Each row is a point. The ring and each string are closed loops that go straight from each point to the next, and from the last back to the first. Before rounding, they use only three directions, however many columns there are. How many times does the string pass through the ring? Passing back the other way cancels.

Ring (10 x 4)
0: -2.36 -2.16 +2.09 +1.39
1: -2.38 -2.48 +0.81 +2.09
2: -1.80 -2.30 -0.35 +2.06
3: -0.61 -0.57 -1.55 +2.03
4: -0.06 +1.23 -1.30 +2.09
5: +0.39 +2.57 -0.65 +1.76
6: +0.77 +2.41 -0.28 +0.81
7: +0.79 +0.68 -0.04 -0.46
8: -0.14 -1.04 +0.77 -0.57
9: -1.67 -1.90 +1.88 +0.59
String (24 x 4)
0: -1.44 -2.03 +0.10 +1.34
1: -2.13 -4.54 -1.02 +1.65
2: -2.20 -3.63 -1.21 +2.45
3: -1.69 -1.15 -0.40 +2.63
4: -1.10 -0.09 +0.14 +1.98
5: +0.00 -1.31 -2.03 +0.93
6: +0.23 +0.16 -2.59 +1.84
7: -0.28 +2.68 -0.87 +3.05
8: -0.41 +3.39 +0.13 +3.03
9: -0.53 +0.20 +0.04 +1.30
10: +0.47 +1.02 -0.88 +0.84
11: +1.36 +2.91 -0.89 +0.59
12: +1.23 +3.85 +0.21 +0.64
13: -0.52 +1.75 +1.19 +1.48
14: -0.31 -0.31 -0.07 +0.72
15: +0.96 -1.01 -0.85 -1.21
16: +1.03 -1.51 -0.09 -2.16
17: -0.61 -0.74 +1.76 -0.30
18: -1.35 -0.24 +1.87 +1.11
19: -0.63 -1.13 +0.10 +0.61
20: -1.48 -2.67 +1.14 +0.30
21: -2.99 -2.89 +2.79 +1.47
22: -3.15 -1.29 +2.94 +2.62
23: -1.63 -0.49 +1.15 +1.89
Times through: 5
String (33 x 4)
0: -2.40 -2.06 +3.30 +0.70
1: -2.87 -1.11 +3.57 +1.86
2: -1.81 -0.44 +1.76 +1.80
3: -1.37 -0.63 +0.99 +1.50
4: -2.51 -0.78 +2.26 +2.37
5: -4.17 -2.38 +3.38 +3.30
6: -3.78 -4.02 +1.80 +2.71
7: -2.19 -4.02 -0.26 +1.55
8: -0.76 -1.85 -0.66 +0.87
9: -1.37 -0.47 +0.53 +1.92
10: -2.04 -0.76 +0.44 +2.87
11: -1.46 -2.38 -1.90 +2.51
12: -0.34 -2.75 -3.44 +1.53
13: -0.16 -1.38 -2.07 +1.15
14: -0.27 -0.80 -0.95 +0.94
15: -1.01 +0.92 +0.40 +2.28
16: -0.62 +2.42 -0.31 +3.07
17: +0.21 +3.68 -1.19 +3.10
18: +0.91 +2.53 -1.85 +1.72
19: +0.93 +0.70 -1.87 +0.57
20: -0.17 +0.40 -0.30 +1.09
21: -0.63 +1.55 +0.75 +1.83
22: +0.63 +3.65 +0.33 +1.40
23: +1.81 +4.12 -0.28 +0.21
24: +1.75 +1.53 -1.05 -0.78
25: +0.90 -0.29 -1.05 -0.55
26: -0.05 +0.29 +0.22 +0.48
27: -0.24 +0.73 +0.96 +0.55
28: +0.47 -0.05 +0.81 -0.96
29: +0.93 -1.90 +0.04 -2.32
30: +0.13 -1.94 -0.03 -1.03
31: -0.17 -2.14 -0.03 -0.67
32: -0.95 -2.68 +1.29 -0.65
Times through: 4

Ring (7 x 9)
0: +0.17 +1.63 -0.80 -2.41 +2.63 -0.18 +1.24 +1.14 +0.80
1: +0.17 -0.30 +0.41 -2.31 +1.25 +1.89 +0.35 +2.63 -0.34
2: -0.85 -2.68 +1.12 +0.78 +0.02 +1.98 -0.39 +2.12 -1.92
3: -1.61 -3.05 +0.86 +2.75 -1.12 +0.63 -0.76 -0.01 -2.20
4: -1.85 -1.21 -0.36 +2.98 -1.31 -1.78 -0.46 -2.85 -1.06
5: -1.56 +0.35 -1.16 +2.19 +0.30 -2.80 +0.41 -3.04 -0.12
6: -0.73 +1.71 -1.52 +0.12 +2.65 -2.43 +1.44 -1.26 +0.73
String (29 x 9)
0: +0.84 +1.08 +0.16 -4.66 +0.43 +2.16 +0.15 +2.28 +0.67
1: +0.30 +0.28 +0.32 -3.27 -0.87 +1.80 -0.42 +1.14 +0.16
2: +0.30 -0.37 +0.73 -3.23 -1.32 +2.50 -0.72 +1.65 -0.23
3: -0.06 -2.75 +1.69 -1.27 +0.57 +3.86 -0.33 +4.49 -1.89
4: -0.97 -3.48 +1.31 +1.86 +2.49 +2.27 +0.47 +4.06 -2.58
5: -1.01 -1.75 +0.35 +1.39 +1.53 +0.50 +0.41 +1.42 -1.44
6: -0.79 -1.48 +0.46 +0.41 +0.22 +0.89 -0.10 +0.99 -1.17
7: -0.97 -1.56 +0.30 +1.17 +1.22 +0.44 +0.32 +1.15 -1.30
8: -1.05 -3.48 +1.27 +2.02 +2.24 +2.11 +0.39 +3.72 -2.58
9: -0.60 -3.31 +1.53 +0.62 +1.75 +3.04 +0.14 +4.40 -2.38
10: -0.63 -1.93 +0.69 +0.49 +2.14 +1.55 +0.55 +2.95 -1.54
11: -0.57 -0.99 +0.23 +0.02 +1.68 +0.77 +0.53 +1.75 -0.90
12: -0.20 +0.25 -0.04 -1.81 -0.64 +0.62 -0.24 +0.03 +0.06
13: +0.57 +1.26 -0.12 -4.00 +0.22 +1.36 +0.14 +1.29 +0.76
14: +1.00 +2.55 -0.73 -4.91 +2.67 +0.85 +1.27 +2.19 +1.50
15: +0.09 +1.87 -1.18 -1.68 +5.06 -0.83 +2.27 +1.96 +0.81
16: -0.35 +1.90 -1.60 -0.22 +6.00 -2.02 +2.73 +1.28 +0.71
17: -0.79 +1.50 -1.66 +1.01 +5.65 -2.62 +2.60 +0.45 +0.42
18: -0.93 +0.82 -1.21 +1.05 +3.44 -2.07 +1.63 -0.31 +0.09
19: -0.69 +0.69 -0.75 -0.23 +0.69 -1.12 +0.46 -1.02 +0.20
20: -0.55 +1.75 -1.22 -0.96 +0.22 -1.81 +0.45 -2.13 +0.91
21: -0.70 +0.39 -0.55 -0.22 +0.26 -0.80 +0.24 -0.93 +0.03
22: -1.18 +0.23 -1.04 +1.85 +3.33 -2.06 +1.52 -0.31 -0.31
23: -1.12 +0.67 -1.31 +1.76 +4.08 -2.42 +1.89 -0.26 -0.07
24: -0.70 +0.09 -0.40 -0.10 +0.51 -0.52 +0.29 -0.45 -0.18
25: -0.23 +1.44 -0.83 -1.74 +0.41 -0.76 +0.40 -0.87 +0.75
26: +0.37 +2.78 -1.31 -3.23 +2.49 -0.86 +1.36 +0.24 +1.56
27: +0.89 +2.91 -0.99 -4.77 +2.29 +0.27 +1.21 +1.30 +1.73
28: +0.75 +1.86 -0.34 -4.62 +0.26 +1.18 +0.24 +1.08 +1.16
Times through: 2

Ring (6 x 12)
0: +0.39 +1.31 -0.42 -1.48 +0.58 -3.38 -2.51 -0.03 +1.31 -0.67 +0.91 +1.00
1: -0.87 -0.08 +0.18 +0.72 +0.86 -0.42 -0.82 -0.98 -1.61 -0.02 -0.01 -0.09
2: -2.74 -0.57 +1.23 +2.14 +1.86 +0.95 +1.16 -0.88 -2.55 +0.42 -0.44 -1.35
3: -3.48 -0.37 +0.10 +0.75 +1.97 +0.71 +1.69 +0.73 -1.13 +0.10 +0.11 -1.73
4: -2.50 +0.45 -1.15 -1.36 +1.45 -1.10 +0.41 +1.79 +1.03 -0.49 +0.91 -0.93
5: -0.53 +1.87 -0.52 -2.39 +1.18 -4.28 -1.87 +1.33 +3.02 -0.89 +1.40 +0.58
String (29 x 12)
0: +0.19 +0.97 -2.03 -2.58 +0.12 -2.71 -2.33 +0.97 +1.60 -0.91 +1.22 +0.83
1: -0.88 +0.90 -0.60 -1.26 +0.99 -2.33 -1.21 +0.63 +1.05 -0.55 +0.85 +0.15
2: -1.07 +1.71 +0.80 -1.02 +1.74 -3.85 -1.21 +0.60 +2.12 -0.53 +0.96 +0.20
3: -0.96 +3.00 +1.57 -1.94 +2.33 -6.35 -1.70 +1.30 +4.49 -0.83 +1.52 +0.55
4: -0.94 +2.37 -0.69 -3.23 +1.50 -5.16 -1.66 +2.30 +4.41 -1.10 +1.81 +0.45
5: -1.02 +0.68 -2.67 -2.91 +0.42 -1.88 -1.16 +2.04 +1.82 -0.92 +1.36 +0.04
6: -1.66 +0.54 -0.84 -1.10 +1.17 -1.46 -0.38 +1.02 +0.71 -0.46 +0.78 -0.41
7: -2.53 +0.64 +0.04 -0.51 +1.86 -1.47 +0.46 +1.14 +0.79 -0.29 +0.67 -0.93
8: -3.80 +0.47 +1.02 +0.50 +2.66 -0.84 +1.77 +1.18 +0.34 +0.00 +0.40 -1.75
9: -2.19 +0.32 -0.02 -0.11 +1.56 -0.90 +0.25 +0.57 -0.06 -0.19 +0.44 -0.79
10: -1.94 -0.28 -1.53 -0.73 +0.83 +0.18 +0.11 +0.88 -0.61 -0.31 +0.50 -0.76
11: -3.45 -0.89 -0.70 +0.67 +1.56 +1.69 +1.78 +0.77 -1.82 +0.11 +0.03 -1.82
12: -5.26 -0.62 +2.63 +3.24 +3.41 +1.59 +3.62 -0.06 -2.42 +0.78 -0.62 -2.91
13: -4.11 +0.07 +2.55 +2.39 +3.08 +0.01 +2.31 -0.13 -1.31 +0.49 -0.29 -2.05
14: -2.36 +0.25 +0.42 +0.37 +1.74 -0.73 +0.47 +0.31 -0.39 -0.07 +0.29 -0.92
15: -2.18 -0.36 -1.32 -0.44 +0.98 +0.39 +0.38 +0.81 -0.82 -0.23 +0.41 -0.92
16: -3.49 -0.71 -1.05 +0.12 +1.55 +1.36 +1.73 +1.23 -1.21 -0.03 +0.25 -1.80
17: -4.08 -0.32 -0.43 +0.12 +2.13 +0.72 +2.19 +1.64 -0.44 -0.03 +0.38 -2.08
18: -3.36 +0.65 +0.74 +0.05 +2.43 -1.29 +1.28 +1.24 +0.72 -0.13 +0.55 -1.43
19: -1.81 +0.60 -0.09 -0.49 +1.46 -1.53 -0.20 +0.64 +0.45 -0.31 +0.60 -0.50
20: -1.29 +0.33 -1.35 -1.27 +0.79 -1.15 -0.69 +0.89 +0.38 -0.50 +0.76 -0.22
21: -1.75 +1.53 +0.48 -1.16 +1.91 -3.36 -0.54 +1.16 +2.19 -0.53 +1.02 -0.25
22: -0.95 +2.73 +0.56 -2.54 +1.97 -5.85 -1.68 +1.76 +4.49 -0.96 +1.66 +0.51
23: -0.07 +2.52 -0.33 -3.00 +1.24 -5.64 -2.50 +1.54 +4.17 -1.09 +1.70 +1.01
24: +0.12 +1.24 -1.92 -2.82 +0.28 -3.21 -2.35 +1.22 +2.16 -0.98 +1.36 +0.85
25: -0.84 +0.76 -0.85 -1.30 +0.85 -2.06 -1.21 +0.64 +0.85 -0.55 +0.83 +0.14
26: -0.39 +2.15 +1.23 -1.11 +1.68 -4.83 -1.95 +0.22 +2.55 -0.60 +1.02 +0.70
27: +0.61 +3.15 +1.80 -1.74 +1.70 -6.96 -3.18 +0.09 +4.03 -0.85 +1.37 +1.53
28: +0.93 +2.17 -0.67 -2.76 +0.55 -5.17 -3.33 +0.66 +3.17 -1.05 +1.48 +1.54
Times through: 1
String (27 x 12)
0: -0.93 -0.70 -0.43 +0.95 +0.51 +0.80 -0.59 -1.15 -2.62 +0.07 -0.21 -0.26
1: -1.74 -0.36 +2.63 +3.26 +1.83 +0.34 +0.27 -2.43 -3.30 +0.63 -0.84 -0.72
2: -1.73 +0.28 +1.86 +1.74 +1.84 -0.90 -0.02 -1.21 -1.45 +0.24 -0.21 -0.55
3: -1.30 +0.28 -0.25 -0.18 +1.07 -1.02 -0.57 +0.03 -0.38 -0.24 +0.39 -0.26
4: -1.36 +0.58 +0.85 +0.45 +1.50 -1.58 -0.54 -0.41 -0.32 -0.11 +0.26 -0.24
5: -0.66 +0.35 -0.70 -0.62 +0.67 -1.30 -1.23 -0.04 -0.23 -0.37 +0.51 +0.15
6: +0.56 +0.23 -2.48 -2.00 -0.43 -1.36 -2.46 +0.23 +0.05 -0.74 +0.85 +0.89
7: +1.09 +1.59 -0.58 -1.91 +0.30 -4.07 -3.26 -0.15 +1.74 -0.82 +1.06 +1.49
8: +0.64 +2.99 +1.81 -1.54 +1.64 -6.67 -3.15 -0.09 +3.67 -0.79 +1.27 +1.51
9: -0.48 +2.07 +0.77 -1.44 +1.57 -4.66 -1.87 +0.55 +2.69 -0.68 +1.13 +0.64
10: -1.12 +0.75 -0.65 -1.14 +1.04 -1.98 -0.94 +0.69 +0.84 -0.50 +0.80 -0.03
11: -0.33 +0.86 -2.62 -3.03 +0.17 -2.39 -1.86 +1.67 +1.91 -0.99 +1.38 +0.50
12: -0.95 +2.39 -0.80 -3.36 +1.48 -5.20 -1.67 +2.40 +4.52 -1.13 +1.86 +0.45
13: -1.74 +2.48 +0.41 -2.43 +2.21 -5.19 -0.88 +2.20 +4.34 -0.89 +1.63 -0.02
14: -1.83 +1.99 +0.26 -1.96 +2.05 -4.22 -0.64 +1.86 +3.37 -0.74 +1.38 -0.19
15: -1.44 +1.99 -0.90 -3.00 +1.55 -4.33 -1.09 +2.43 +3.90 -1.01 +1.69 +0.06
16: -1.23 +2.18 -0.70 -3.02 +1.57 -4.73 -1.34 +2.31 +4.10 -1.03 +1.72 +0.23
17: -1.41 +2.72 +1.26 -1.92 +2.37 -5.72 -1.20 +1.58 +4.24 -0.79 +1.49 +0.22
18: -1.25 +1.69 +0.68 -1.13 +1.78 -3.76 -1.04 +0.80 +2.22 -0.55 +1.00 +0.09
19: -0.79 +0.81 -1.06 -1.57 +0.79 -2.18 -1.30 +0.81 +1.08 -0.62 +0.92 +0.19
20: +0.08 +0.83 -2.10 -2.47 +0.11 -2.41 -2.19 +0.95 +1.36 -0.87 +1.16 +0.73
21: -0.31 +0.60 -1.54 -1.69 +0.37 -1.88 -1.70 +0.59 +0.69 -0.66 +0.89 +0.43
22: +1.03 +0.88 -1.64 -2.00 -0.20 -2.71 -3.05 -0.05 +0.82 -0.80 +0.95 +1.31
23: +1.14 +0.72 -0.59 -0.80 -0.03 -2.40 -3.02 -1.09 -0.22 -0.51 +0.51 +1.32
24: +0.19 -0.06 -1.33 -0.60 -0.04 -0.71 -1.93 -0.65 -1.12 -0.38 +0.35 +0.58
25: -0.76 -0.08 -1.42 -0.75 +0.37 -0.45 -1.04 +0.11 -0.73 -0.37 +0.46 +0.00
26: -0.76 -0.36 -1.35 -0.33 +0.30 +0.09 -0.94 -0.23 -1.39 -0.26 +0.27 -0.06
Times through: 3

Ring (8 x 14)
0: +0.06 +2.79 -0.11 +2.53 -1.39 -1.99 -1.84 -1.28 -1.40 +1.90 -2.20 -3.60 -1.29 -0.23
1: +1.32 +3.17 +0.51 +0.98 -2.48 -2.37 -2.50 -1.01 -1.78 +1.42 -3.32 -2.40 -1.85 -2.00
2: +2.38 +2.01 +0.86 -1.32 -2.76 -2.28 -2.88 -0.82 -1.12 +1.11 -3.20 -0.42 -2.09 -3.09
3: +1.31 +0.01 +0.25 -1.74 -1.86 -1.13 -2.84 -0.76 -0.45 +1.39 -1.27 -0.23 -1.63 -2.19
4: +0.03 -1.67 -0.51 -1.16 -0.33 -0.34 -2.15 -1.02 +0.66 +1.91 +0.75 -0.56 -0.90 -0.23
5: +0.02 -2.47 -0.78 -0.78 +1.17 -0.71 -0.93 -1.57 +2.37 +2.30 +1.64 -0.18 -0.33 +1.63
6: +0.26 -1.57 -0.70 +0.19 +1.51 -1.47 -0.28 -1.91 +2.67 +2.42 +1.08 -0.61 -0.22 +2.33
7: -0.13 +0.52 -0.58 +1.88 +0.53 -1.75 -0.70 -1.76 +0.95 +2.34 -0.24 -2.40 -0.54 +1.77
String (26 x 14)
0: +1.23 -1.59 -0.31 -0.98 +1.10 -1.82 -0.46 -1.84 +2.89 +2.16 +0.53 +0.48 -0.49 +1.48
1: +0.05 -0.01 -0.44 +0.62 -0.19 -1.23 -1.51 -1.36 +0.44 +2.06 -0.21 -1.74 -0.84 +0.52
2: -1.17 -0.06 -0.96 +2.10 +0.44 -0.80 -1.20 -1.48 +0.30 +2.42 +0.57 -3.06 -0.46 +1.73
3: -1.24 +0.18 -1.04 +2.78 +0.91 -1.12 -0.69 -1.73 +0.68 +2.58 +0.58 -3.37 -0.27 +2.50
4: -0.50 +0.72 -0.58 +1.79 -0.25 -1.23 -1.49 -1.38 -0.15 +2.17 -0.40 -2.84 -0.80 +0.83
5: +1.04 +0.74 -0.06 +0.54 -0.19 -2.19 -1.06 -1.62 +0.93 +1.97 -1.12 -1.23 -0.95 +0.49
6: +0.33 +2.27 -0.18 +2.47 -0.50 -2.35 -1.07 -1.64 -0.20 +2.09 -1.78 -3.04 -0.98 +0.77
7: +0.17 +3.14 -0.08 +2.90 -1.24 -2.30 -1.57 -1.42 -1.26 +1.95 -2.42 -3.75 -1.24 +0.06
8: +1.35 +1.60 +0.23 +0.43 -1.12 -2.31 -1.64 -1.38 -0.02 +1.71 -2.03 -1.41 -1.34 -0.62
9: +0.23 +1.28 -0.16 +1.01 -1.18 -1.46 -2.05 -1.15 -0.74 +1.83 -1.33 -2.36 -1.24 -0.50
10: +0.25 +3.76 +0.21 +2.27 -2.76 -1.87 -2.85 -0.84 -2.90 +1.54 -3.24 -3.92 -1.83 -1.90
11: +3.16 +4.20 +1.36 -0.39 -3.55 -3.41 -2.81 -0.93 -1.90 +0.91 -5.09 -1.07 -2.47 -3.69
12: +3.56 +2.41 +1.27 -1.82 -2.63 -3.24 -2.36 -1.10 -0.31 +1.00 -3.95 +0.52 -2.17 -3.11
13: +3.36 +1.62 +1.10 -2.16 -2.26 -2.93 -2.28 -1.12 +0.12 +1.08 -3.29 +0.83 -2.01 -2.79
14: +4.61 +2.31 +1.79 -3.67 -3.71 -3.27 -3.20 -0.73 -0.70 +0.52 -4.69 +1.83 -2.71 -4.96
15: +1.22 +1.60 +0.45 -0.80 -2.83 -1.35 -3.33 -0.57 -1.86 +1.23 -2.44 -1.35 -1.98 -3.00
16: +0.53 +0.54 -0.10 +0.01 -1.17 -1.28 -2.19 -1.07 -0.37 +1.74 -1.03 -1.52 -1.27 -0.81
17: +2.47 -0.22 +0.54 -2.42 -1.17 -2.07 -1.97 -1.19 +1.07 +1.41 -1.49 +1.08 -1.50 -1.61
18: +1.67 -0.32 +0.22 -1.66 -0.93 -1.67 -1.95 -1.18 +0.82 +1.59 -0.99 +0.28 -1.31 -1.08
19: +0.03 +0.09 -0.33 +0.20 -0.88 -0.91 -2.16 -1.06 -0.31 +1.87 -0.45 -1.75 -1.10 -0.42
20: -1.28 -1.44 -0.90 -0.05 -0.63 +0.48 -2.67 -0.75 -0.56 +2.03 +1.13 -2.07 -0.87 -0.21
21: -0.76 -3.43 -1.00 -1.60 +0.53 +0.55 -2.02 -1.01 +1.41 +2.16 +2.39 -0.24 -0.49 +0.62
22: -1.23 -2.43 -1.12 -0.14 +0.59 +0.31 -1.76 -1.15 +0.95 +2.31 +2.04 -1.45 -0.41 +1.17
23: -0.53 -0.54 -0.67 +0.60 -0.17 -0.64 -1.79 -1.21 +0.20 +2.12 +0.38 -1.98 -0.77 +0.53
24: +0.83 -0.36 -0.18 -0.42 -0.22 -1.51 -1.47 -1.39 +1.00 +1.91 -0.38 -0.66 -0.95 +0.13
25: +1.47 -2.42 -0.33 -1.71 +1.50 -1.77 -0.26 -1.92 +3.64 +2.18 +1.02 +1.28 -0.37 +1.70
Times through: 0
